Each row is a point. Each table stands for the endless flat space through its points: a line for two points, a plane for three, and so on. Write the one point that lies in both, or say that there is none.

First (2 x 4)
-15; 1; 6; 13
-15; -29; 11; 8
Second (3 x 4)
-11; -7; 22; 16
-27; -13; -9; 16
-7; -7; 26; 13
They share: -15; -11; 8; 11

First (2 x 8)
0; 14; -6; 22; -5; -20; 15; -15
-4; 26; 0; 26; -9; -24; 5; -23
Second (2 x 8)
6; 6; -8; 14; -9; -20; 19; -6
-6; 12; -11; 32; 9; -14; 22; -21
They share: 2; 8; -9; 20; -3; -18; 20; -11

First (4 x 12)
-23; -15; 15; -8; 6; 19; 5; -2; 9; 14; -2; -9
-15; -15; 7; -19; -5; 7; 2; 4; 17; -1; -13; -20
-25; -18; 10; -10; 3; 23; 4; 3; 11; 17; -1; -7
3; -21; 11; -24; 24; 27; 21; 26; -11; 20; -12; 1
Second (3 x 12)
-5; 1; 27; -25; 3; 3; 17; 12; 5; -9; -15; -3
1; -8; 8; -13; 17; 13; 8; 1; 16; -9; -9; -24
-1; -7; 13; -17; 12; 9; 10; 4; 12; -8; -12; -19
They share: -3; -12; 14; -21; 6; 3; 9; 5; 7; -4; -18; -20

First (3 x 18)
-2; 7; -9; 11; 6; 11; 12; 23; -1; -9; -7; 11; -2; 0; 26; 18; -10; -20
14; 22; -38; 13; -20; 13; 11; 5; 31; 11; 3; 3; 21; 12; 21; 2; -10; -42
-6; 6; -6; 17; 12; 13; 11; 21; -5; -13; -5; 15; -3; -4; 21; 22; -10; -14
Second (2 x 18)
-6; 13; -12; 22; 9; 19; 10; 12; 9; -7; 3; 11; 7; 3; 26; 13; -8; -16
-16; 19; -8; 34; 19; 31; 8; 2; 19; -7; 15; 9; 15; 9; 36; 5; -4; -6
They share: -1; 10; -14; 16; 4; 13; 11; 17; 4; -7; -3; 12; 3; 0; 21; 17; -10; -21

First (3 x 24)
14; 17; 26; -12; 29; -31; 49; 14; -24; -8; -1; 19; -14; -21; -4; -12; 23; -9; -17; -20; 33; -3; 30; 5
-6; -8; -22; -18; -11; -3; 6; 4; 1; -21; 9; -14; 2; 8; -1; 23; 0; 4; 10; -14; -7; -30; 7; -7
9; -8; -4; -12; 4; -6; 24; -11; 1; -33; -6; 4; 11; -1; -4; 8; 3; 16; -2; -20; 8; -33; 10; 5
Second (4 x 24)
-11; 1; -16; -38; -14; -9; 3; 21; -14; 5; 4; -9; -10; -10; 2; 23; -13; -10; 2; -27; -3; -24; 29; -9
-4; -6; -3; 17; -4; -26; 10; 3; -2; -19; 58; -14; 0; 11; 4; 15; 28; 20; 15; -12; 25; 9; 4; -18
11; -28; -27; -30; 4; -25; 6; 16; 5; 2; 17; 4; -36; -15; 28; 21; -13; -17; -5; -12; -7; -19; 27; -23
13; -10; -5; -22; 12; -19; 20; 10; 3; -20; 9; -10; -8; -7; 10; 13; 15; -9; -5; -8; -11; -19; 11; -9
They share: no point

First (2 x 24)
10; -28; 16; 25; 16; -21; -17; 25; 1; -11; -26; -14; -3; 12; -19; -4; 1; 13; -14; 7; -23; 3; -9; 0
22; -13; 1; 19; 1; -3; -8; 13; -14; -14; -11; 4; -18; 15; -1; -16; -5; 16; -5; 1; -17; 0; -24; -15
Second (3 x 24)
16; -21; -2; 14; -9; -18; -2; 27; -17; -12; -19; 6; 2; 9; -7; -1; -17; 29; -2; -14; -27; -3; -33; -19
16; -19; 6; 26; 11; -4; -14; 11; -3; -14; -13; -2; -22; 17; -9; -13; -1; 11; -12; 12; -13; 3; -17; -7
12; -22; 2; 30; 11; -1; -14; 7; 2; -15; -10; 2; -28; 19; -12; -9; -5; 12; -15; 17; -8; 4; -21; -7
They share: 18; -18; 6; 21; 6; -9; -11; 17; -9; -13; -16; -2; -13; 14; -7; -12; -3; 15; -8; 3; -19; 1; -19; -10

First (4 x 24)
-4; 22; -2; -12; -25; -10; 5; 7; -28; -6; 2; 18; -8; 13; -17; -4; 16; -6; 31; -23; -14; -18; 16; -11
9; 24; -6; 1; -8; -18; 12; 9; -23; -16; 4; 7; -1; 10; -16; 11; 20; -9; 16; -4; -12; -8; 13; -17
12; 46; -19; 12; 6; -35; 30; -3; -27; -51; 0; 4; -4; 22; -2; 29; 28; -23; 13; 13; -26; -5; 10; -16
-1; 39; -4; 1; -9; -23; 11; -5; -39; -31; 0; 18; -35; 10; -25; 14; 5; -1; 25; -7; -42; -6; 1; -12
Second (4 x 24)
2; 5; -20; 4; -3; 0; 0; 15; -5; 7; -17; 0; 0; 5; -44; 10; 19; -5; 11; 22; -18; -17; -14; -30
7; 19; -1; -4; -22; -35; 4; 30; -7; 3; 5; 3; -15; 12; -23; 19; 14; -15; 21; -4; -6; -1; 15; 2
30; 31; 8; 10; 8; -21; 24; -1; -42; -37; 28; 5; 16; 1; 4; 11; 23; 0; 2; -18; 0; 6; 34; -26
29; 21; -3; 16; 19; -10; 26; -10; -38; -35; 20; 0; 25; 2; -5; 4; 28; 8; 0; -10; -4; 0; 23; -40
They share: 14; 19; -4; 4; -4; -17; 10; 13; -20; -11; 6; 3; 2; 5; -20; 13; 19; -6; 10; 0; -8; -4; 12; -20

First (5 x 24)
-5; 12; -5; -14; 9; 17; 2; 29; -25; 28; 21; -2; 13; 29; 21; -3; 3; -19; -7; -11; -1; 25; 10; -23
1; 0; -22; -8; 4; 1; -10; 10; 9; -3; 5; 14; 7; 6; 34; -19; 32; 4; 22; -22; -12; -12; 18; 0
-21; 14; -12; -21; -2; -9; -3; 38; -1; 5; 32; 11; 16; 15; 53; -10; 22; -3; 9; -12; -9; 0; 23; -14
28; -3; -19; -2; 3; 30; -10; -11; -12; 13; 2; 15; 33; 5; 8; -28; 28; 9; 32; -21; -10; -7; 15; 7
27; -4; -16; -8; 0; 30; -11; -6; -7; 15; 2; 8; 29; -6; 6; -32; 36; 12; 39; -20; -19; -11; 16; 5
Second (3 x 24)
1; 12; 5; -15; 5; 35; -7; 17; -21; 38; 10; -3; 24; 14; 14; -20; 29; 6; 24; -23; -8; 15; 11; -5
-1; 8; -1; -9; 9; 25; 3; 5; -15; 30; 8; -11; 20; 22; 6; -24; 31; -4; 26; -13; 0; 5; 7; 1
4; 5; -6; -10; 8; 23; -1; 9; -13; 25; 7; -6; 15; 16; 9; -20; 26; -5; 20; -15; -6; 6; 9; -5
They share: 9; 2; -11; -11; 7; 21; -5; 13; -11; 20; 6; -1; 10; 10; 12; -16; 21; -6; 14; -17; -12; 7; 11; -11

First (3 x 24)
21; -23; 5; 7; -18; 3; -33; -13; 12; -25; 23; 2; -21; 4; 4; 8; -35; -6; 20; -4; -2; 14; 21; 2
36; -2; 11; 4; -12; -6; -18; -7; 27; 5; -4; 44; -15; -35; -8; 32; 10; 27; 5; 17; -17; 17; -3; 26
6; -20; 17; 22; -6; -12; -18; -1; 15; -31; 14; -16; -9; 19; -8; -4; -50; -15; 11; -7; -11; 11; 21; 8
Second (6 x 24)
25; -7; 22; -6; -9; -17; -10; 12; 41; -12; 2; 31; -11; -21; -11; 39; -18; 13; 19; -5; -14; 29; 20; 13
14; -23; 20; 20; -30; -3; -4; -26; -8; -10; -12; 12; -7; -14; -1; -1; -26; -4; 27; 6; -12; 22; -16; 31
19; -9; 14; 21; -8; -3; -16; 4; 21; -6; -3; 12; -12; 2; -15; 7; -29; -4; 4; 0; 1; 9; 5; 23
16; -17; 19; -10; -8; -18; -9; 9; 35; -8; -3; 35; -10; -15; -16; 32; -12; 16; 22; -3; -10; 28; 11; 13
31; 4; 37; 13; -20; -9; -1; 7; 29; 4; -15; 12; -20; -18; 9; 15; -27; -10; 25; -18; -3; 35; 7; 27
9; -39; -7; 26; -5; 4; -20; -14; -4; -24; 5; 23; -3; 0; -30; 7; -11; 14; -7; 25; -14; -9; -4; 9
They share: no point
